Every row gives one point. To make a cloud, some directions were put in groups of two or more. Within a group, all points are equally far from the middle, so they leave a hole (a ring in 2 directions, a hollow ball in 3). The other directions are filled evenly. Then the cloud was stretched, turned, moved and blurred a little. Count the holes, and give their numbers of directions, smallest first.
(in the rows, 128 means zero)

Cloud (15 x 2):
144; 186
95; 100
126; 82
194; 108
177; 177
223; 93
95; 118
64; 170
97; 86
200; 99
123; 158
154; 100
127; 98
143; 148
64; 144
Holes: 0

Cloud (21 x 3):
97; 137; 158
88; 80; 78
113; 64; 194
198; 82; 128
84; 130; 143
111; 126; 177
81; 114; 161
138; 154; 178
111; 121; 75
123; 132; 179
104; 169; 109
172; 44; 119
182; 173; 180
150; 126; 63
176; 71; 95
130; 106; 187
133; 106; 186
162; 183; 176
185; 66; 148
192; 79; 149
126; 70; 192
Holes: 1 (2)

Cloud (32 x 4):
198; 218; 119; 139
158; 139; 69; 138
187; 103; 127; 138
41; 117; 126; 152
159; 70; 132; 89
119; 84; 109; 183
156; 70; 135; 93
103; 134; 73; 206
86; 194; 147; 188
126; 134; 145; 207
172; 201; 144; 104
151; 80; 88; 128
77; 203; 140; 133
82; 112; 77; 128
101; 110; 126; 203
97; 72; 144; 140
92; 194; 149; 195
95; 122; 78; 198
187; 168; 160; 123
181; 113; 128; 75
150; 226; 150; 133
101; 156; 78; 130
127; 118; 67; 194
157; 159; 116; 66
179; 97; 102; 174
150; 208; 113; 111
62; 102; 160; 139
56; 120; 140; 164
190; 104; 117; 135
102; 132; 72; 138
101; 193; 86; 163
78; 85; 93; 158
Holes: 1 (3)

Cloud (54 x 6):
70; 74; 162; 76; 106; 118
77; 128; 166; 144; 103; 202
143; 170; 87; 83; 128; 73
128; 151; 94; 142; 62; 115
150; 158; 88; 130; 174; 122
85; 206; 155; 103; 61; 116
169; 175; 87; 98; 75; 89
119; 110; 158; 175; 88; 94
162; 159; 217; 90; 105; 99
125; 88; 150; 54; 64; 117
122; 164; 145; 140; 173; 52
168; 136; 86; 174; 115; 170
187; 134; 165; 52; 75; 142
71; 146; 108; 117; 76; 100
119; 125; 138; 49; 132; 114
146; 149; 94; 161; 137; 193
111; 93; 67; 125; 145; 115
135; 48; 161; 87; 142; 65
107; 152; 232; 128; 136; 124
141; 98; 61; 114; 132; 101
133; 118; 99; 170; 85; 113
129; 89; 175; 74; 47; 126
107; 41; 176; 109; 97; 148
183; 156; 215; 108; 91; 143
129; 159; 92; 104; 87; 49
110; 70; 179; 131; 100; 198
179; 157; 109; 179; 95; 147
138; 111; 154; 124; 75; 215
205; 157; 126; 125; 116; 79
134; 187; 144; 77; 39; 125
144; 199; 124; 70; 65; 104
160; 117; 191; 79; 81; 59
193; 113; 180; 79; 93; 78
102; 134; 214; 137; 137; 188
155; 212; 130; 155; 88; 96
111; 144; 128; 154; 97; 211
191; 140; 137; 115; 91; 58
158; 147; 110; 132; 181; 77
77; 147; 201; 99; 148; 141
138; 174; 154; 116; 133; 197
141; 106; 163; 36; 97; 99
169; 120; 64; 109; 132; 129
156; 213; 111; 94; 77; 101
60; 119; 183; 136; 120; 184
206; 160; 131; 156; 98; 115
168; 122; 190; 102; 64; 77
175; 161; 215; 129; 98; 121
96; 214; 136; 142; 66; 129
190; 125; 103; 143; 170; 109
87; 104; 158; 64; 67; 107
78; 161; 125; 135; 63; 139
120; 74; 179; 109; 82; 66
197; 76; 176; 108; 76; 160
62; 153; 189; 138; 113; 182
Holes: 2 (2, 4)

Cloud (88 x 8):
110; 179; 127; 107; 97; 162; 89; 98
124; 182; 102; 87; 83; 162; 178; 118
72; 145; 134; 116; 164; 120; 68; 183
45; 104; 88; 107; 161; 81; 196; 193
161; 131; 76; 126; 166; 105; 119; 114
74; 46; 128; 173; 179; 135; 115; 164
140; 49; 184; 151; 101; 96; 148; 166
55; 83; 119; 186; 175; 103; 220; 180
121; 141; 118; 157; 161; 184; 128; 222
98; 134; 158; 52; 79; 137; 133; 137
93; 137; 145; 102; 75; 168; 186; 106
82; 136; 111; 195; 79; 64; 186; 163
130; 203; 173; 122; 186; 60; 178; 172
87; 179; 135; 104; 93; 64; 175; 95
67; 161; 99; 119; 156; 98; 84; 175
157; 102; 84; 108; 128; 70; 133; 134
88; 117; 98; 196; 194; 154; 184; 187
146; 239; 138; 127; 138; 128; 146; 134
140; 59; 131; 207; 155; 175; 114; 170
122; 131; 135; 95; 96; 49; 142; 109
85; 182; 176; 173; 136; 109; 198; 213
135; 123; 162; 192; 160; 128; 212; 138
96; 159; 43; 92; 153; 117; 168; 109
101; 150; 159; 155; 123; 125; 138; 66
154; 135; 123; 118; 180; 126; 162; 217
78; 115; 102; 225; 164; 146; 152; 147
128; 148; 129; 159; 58; 103; 101; 181
105; 128; 71; 195; 135; 174; 99; 162
126; 49; 131; 183; 55; 197; 128; 175
164; 138; 135; 143; 92; 192; 171; 182
184; 80; 131; 145; 175; 167; 87; 170
63; 113; 161; 200; 126; 134; 204; 177
129; 112; 113; 230; 129; 112; 145; 135
158; 161; 127; 144; 167; 188; 201; 150
104; 113; 190; 181; 102; 135; 160; 194
121; 135; 159; 127; 158; 51; 227; 181
42; 180; 170; 189; 153; 95; 194; 182
118; 156; 77; 196; 200; 139; 160; 189
68; 110; 81; 222; 140; 86; 164; 138
157; 68; 123; 185; 109; 87; 102; 109
78; 55; 136; 152; 139; 208; 123; 128
99; 117; 89; 204; 159; 175; 112; 162
25; 99; 107; 118; 137; 53; 227; 136
129; 71; 110; 168; 154; 187; 128; 204
131; 184; 191; 141; 134; 106; 196; 191
67; 145; 106; 168; 68; 150; 199; 179
72; 216; 124; 159; 157; 76; 143; 206
22; 131; 155; 145; 198; 62; 199; 143
87; 93; 112; 141; 54; 180; 89; 80
71; 187; 68; 145; 184; 118; 130; 186
86; 172; 145; 66; 91; 141; 181; 138
115; 162; 106; 150; 158; 131; 79; 210
103; 93; 131; 107; 104; 212; 157; 108
77; 78; 133; 166; 143; 135; 104; 67
142; 182; 115; 107; 183; 57; 134; 139
62; 153; 180; 143; 124; 155; 112; 113
176; 109; 80; 135; 149; 131; 93; 113
78; 163; 122; 69; 196; 139; 170; 161
62; 116; 110; 186; 167; 168; 139; 113
168; 108; 105; 170; 88; 160; 118; 83
164; 124; 63; 126; 114; 155; 146; 105
135; 150; 112; 148; 107; 172; 121; 70
164; 173; 71; 102; 105; 157; 148; 128
70; 140; 149; 142; 85; 132; 95; 87
139; 76; 95; 128; 117; 71; 149; 193
157; 98; 124; 197; 178; 129; 138; 138
183; 62; 131; 135; 157; 176; 111; 172
79; 170; 178; 97; 193; 59; 180; 125
75; 93; 131; 55; 140; 82; 159; 139
131; 193; 177; 79; 170; 117; 132; 153
139; 161; 171; 180; 140; 129; 161; 102
114; 152; 132; 172; 90; 57; 129; 173
80; 94; 185; 115; 88; 187; 141; 111
185; 156; 85; 151; 101; 171; 95; 146
112; 140; 192; 90; 96; 122; 181; 129
103; 132; 173; 146; 101; 94; 180; 214
56; 142; 176; 155; 114; 138; 93; 129
141; 194; 157; 107; 138; 180; 194; 151
158; 181; 124; 175; 82; 138; 136; 134
98; 125; 124; 158; 135; 205; 58; 171
51; 105; 125; 161; 60; 83; 146; 152
70; 95; 103; 112; 118; 73; 152; 211
146; 161; 171; 138; 106; 161; 157; 209
98; 116; 84; 122; 67; 173; 101; 193
36; 95; 80; 126; 129; 46; 178; 138
88; 119; 68; 138; 100; 184; 85; 117
76; 173; 175; 66; 159; 127; 142; 155
137; 149; 165; 215; 133; 141; 158; 150
Holes: 3 (2, 2, 3)

Cloud (71 x 8):
61; 163; 205; 206; 125; 112; 167; 166
76; 151; 160; 169; 162; 57; 157; 122
106; 137; 58; 135; 143; 77; 105; 90
125; 122; 130; 198; 79; 176; 120; 115
118; 143; 101; 80; 123; 151; 145; 85
191; 110; 116; 163; 102; 110; 148; 83
59; 127; 173; 157; 69; 92; 176; 153
151; 129; 125; 78; 153; 89; 150; 75
144; 162; 105; 90; 139; 61; 92; 154
188; 151; 147; 185; 139; 114; 81; 115
174; 129; 207; 148; 116; 118; 164; 59
85; 68; 117; 205; 63; 104; 70; 156
177; 143; 121; 98; 81; 122; 154; 142
144; 107; 212; 134; 56; 145; 128; 131
118; 55; 132; 152; 148; 74; 130; 57
75; 126; 191; 145; 69; 98; 184; 156
175; 173; 113; 202; 88; 155; 127; 108
64; 85; 115; 125; 126; 84; 63; 128
198; 102; 131; 96; 117; 107; 79; 96
146; 167; 128; 88; 200; 121; 157; 144
35; 144; 140; 192; 96; 80; 62; 169
157; 151; 112; 119; 100; 39; 145; 149
171; 89; 115; 213; 62; 89; 77; 176
101; 104; 163; 134; 113; 74; 113; 213
163; 30; 171; 163; 110; 143; 97; 128
133; 30; 167; 143; 134; 192; 91; 116
76; 122; 123; 141; 99; 39; 67; 113
124; 119; 157; 131; 96; 77; 205; 107
90; 130; 124; 175; 167; 123; 85; 54
80; 118; 121; 194; 136; 58; 72; 174
162; 121; 138; 164; 97; 164; 33; 141
86; 109; 221; 112; 154; 86; 137; 101
147; 175; 188; 117; 85; 167; 117; 118
167; 165; 141; 163; 86; 95; 172; 210
68; 90; 150; 102; 182; 100; 85; 119
162; 113; 97; 174; 167; 124; 78; 121
197; 179; 168; 124; 149; 138; 132; 83
103; 86; 174; 151; 150; 149; 176; 205
131; 128; 188; 213; 98; 186; 123; 119
160; 135; 171; 163; 24; 116; 129; 193
171; 93; 145; 185; 38; 123; 160; 136
129; 156; 97; 154; 155; 89; 66; 195
143; 75; 179; 186; 53; 101; 73; 102
127; 66; 167; 149; 123; 51; 158; 51
138; 163; 120; 109; 140; 61; 157; 141
74; 106; 134; 106; 178; 86; 82; 119
124; 134; 120; 156; 69; 174; 31; 93
78; 119; 194; 150; 155; 48; 161; 105
144; 74; 165; 185; 95; 61; 114; 57
105; 67; 145; 145; 180; 163; 64; 133
216; 64; 149; 84; 149; 177; 122; 121
100; 122; 106; 145; 191; 87; 100; 144
109; 224; 157; 162; 102; 153; 110; 189
78; 129; 207; 173; 97; 123; 140; 211
114; 135; 93; 170; 143; 89; 66; 199
71; 139; 142; 110; 205; 179; 170; 102
153; 135; 173; 122; 160; 63; 169; 141
86; 151; 203; 164; 93; 44; 132; 125
133; 45; 118; 139; 77; 132; 115; 117
157; 124; 195; 172; 44; 151; 149; 127
97; 160; 157; 118; 199; 103; 162; 109
100; 18; 132; 184; 89; 82; 110; 134
161; 61; 196; 78; 111; 120; 142; 159
38; 90; 160; 206; 89; 109; 100; 175
218; 111; 113; 113; 126; 135; 129; 98
66; 186; 103; 180; 132; 127; 140; 152
66; 157; 79; 113; 127; 164; 107; 132
173; 188; 183; 195; 83; 143; 143; 124
119; 178; 211; 163; 131; 137; 182; 158
87; 152; 89; 212; 90; 114; 133; 113
126; 95; 145; 188; 144; 123; 62; 156
Holes: 2 (3, 3)

Cloud (92 x 9):
210; 138; 87; 141; 187; 136; 166; 119; 155
202; 99; 108; 134; 223; 79; 158; 119; 74
148; 115; 131; 110; 86; 192; 187; 130; 166
89; 63; 169; 178; 136; 153; 95; 118; 156
173; 132; 115; 147; 174; 178; 197; 199; 88
164; 76; 161; 120; 50; 160; 114; 129; 79
148; 29; 139; 166; 165; 98; 116; 157; 155
73; 136; 125; 56; 86; 164; 117; 120; 126
139; 109; 106; 101; 132; 193; 123; 121; 165
78; 76; 109; 128; 111; 165; 139; 106; 48
53; 112; 141; 213; 154; 149; 133; 154; 138
78; 185; 110; 158; 95; 148; 166; 95; 138
161; 161; 150; 74; 64; 142; 77; 107; 120
182; 131; 127; 186; 115; 105; 157; 131; 29
65; 152; 144; 178; 221; 88; 84; 106; 80
187; 46; 92; 167; 79; 157; 128; 134; 95
58; 139; 123; 109; 107; 101; 146; 9; 109
65; 64; 133; 188; 156; 163; 166; 123; 148
193; 109; 171; 88; 149; 153; 97; 119; 116
175; 100; 117; 18; 122; 113; 162; 98; 104
92; 67; 161; 104; 166; 75; 135; 51; 173
75; 141; 95; 146; 70; 108; 120; 72; 61
118; 130; 96; 53; 98; 177; 132; 113; 80
94; 87; 129; 64; 211; 107; 130; 101; 92
144; 114; 168; 160; 58; 129; 73; 119; 116
157; 105; 103; 81; 60; 173; 141; 168; 90
237; 88; 144; 144; 147; 146; 137; 104; 151
146; 154; 148; 129; 78; 173; 179; 122; 168
134; 170; 184; 125; 91; 152; 128; 74; 161
111; 129; 167; 196; 104; 101; 103; 97; 53
179; 114; 154; 52; 176; 99; 147; 129; 98
127; 200; 83; 147; 110; 135; 111; 89; 111
165; 145; 81; 102; 167; 163; 199; 126; 131
147; 76; 103; 132; 215; 125; 81; 172; 145
149; 125; 70; 89; 112; 72; 114; 90; 93
128; 216; 113; 139; 80; 106; 133; 87; 129
118; 173; 171; 135; 143; 70; 171; 85; 93
207; 37; 83; 99; 167; 115; 164; 122; 47
101; 78; 139; 42; 119; 97; 93; 109; 107
76; 89; 83; 119; 103; 105; 72; 55; 169
185; 72; 43; 107; 148; 111; 152; 133; 64
84; 21; 107; 144; 163; 101; 129; 92; 58
56; 78; 154; 132; 85; 86; 103; 74; 102
78; 76; 124; 195; 123; 95; 172; 120; 164
149; 122; 139; 84; 153; 102; 200; 38; 93
103; 217; 145; 109; 100; 106; 165; 77; 111
77; 101; 110; 203; 130; 140; 84; 136; 153
94; 46; 67; 188; 218; 96; 127; 81; 122
59; 116; 152; 108; 86; 87; 70; 87; 107
162; 125; 139; 154; 56; 93; 130; 110; 73
64; 94; 152; 178; 153; 119; 112; 153; 40
127; 120; 124; 54; 98; 137; 78; 78; 63
80; 40; 93; 176; 172; 147; 106; 117; 155
52; 106; 108; 144; 96; 92; 167; 82; 155
125; 104; 134; 128; 172; 131; 46; 103; 130
95; 119; 107; 48; 140; 118; 168; 133; 147
228; 48; 96; 124; 180; 123; 154; 130; 54
177; 93; 78; 149; 239; 108; 152; 185; 126
98; 55; 87; 145; 41; 132; 102; 78; 132
68; 66; 102; 146; 68; 114; 118; 82; 72
198; 108; 96; 130; 177; 169; 124; 140; 58
143; 145; 141; 117; 211; 107; 156; 136; 193
46; 110; 139; 125; 126; 86; 105; 110; 48
211; 141; 126; 109; 201; 150; 121; 162; 135
74; 159; 131; 122; 124; 100; 82; 68; 49
99; 99; 82; 133; 78; 122; 103; 105; 43
82; 64; 170; 198; 139; 94; 104; 52; 148
71; 135; 153; 71; 143; 135; 84; 86; 148
115; 76; 68; 115; 143; 150; 110; 177; 96
92; 72; 90; 216; 127; 124; 155; 70; 78
171; 117; 122; 224; 139; 118; 83; 176; 111
212; 107; 137; 170; 141; 109; 157; 184; 53
123; 98; 162; 30; 90; 144; 135; 136; 88
140; 95; 191; 118; 127; 171; 166; 145; 77
203; 128; 90; 149; 219; 80; 135; 99; 124
118; 138; 86; 157; 113; 169; 114; 158; 55
75; 127; 182; 205; 205; 137; 128; 153; 113
96; 130; 85; 93; 171; 101; 189; 56; 146
71; 117; 101; 218; 173; 103; 185; 148; 118
184; 87; 129; 210; 118; 156; 133; 107; 86
144; 58; 156; 54; 91; 137; 160; 148; 105
138; 144; 96; 169; 67; 99; 119; 103; 151
104; 94; 157; 238; 136; 130; 152; 75; 138
153; 167; 136; 88; 81; 131; 200; 142; 115
158; 159; 147; 143; 138; 113; 111; 26; 113
141; 126; 73; 179; 213; 70; 124; 71; 139
192; 145; 140; 182; 136; 104; 85; 93; 143
58; 83; 86; 135; 168; 124; 145; 172; 91
140; 63; 153; 43; 52; 169; 144; 119; 132
33; 149; 128; 82; 99; 135; 119; 106; 96
123; 19; 132; 182; 167; 126; 83; 117; 111
175; 135; 132; 72; 84; 118; 172; 132; 150
Holes: 2 (4, 4)
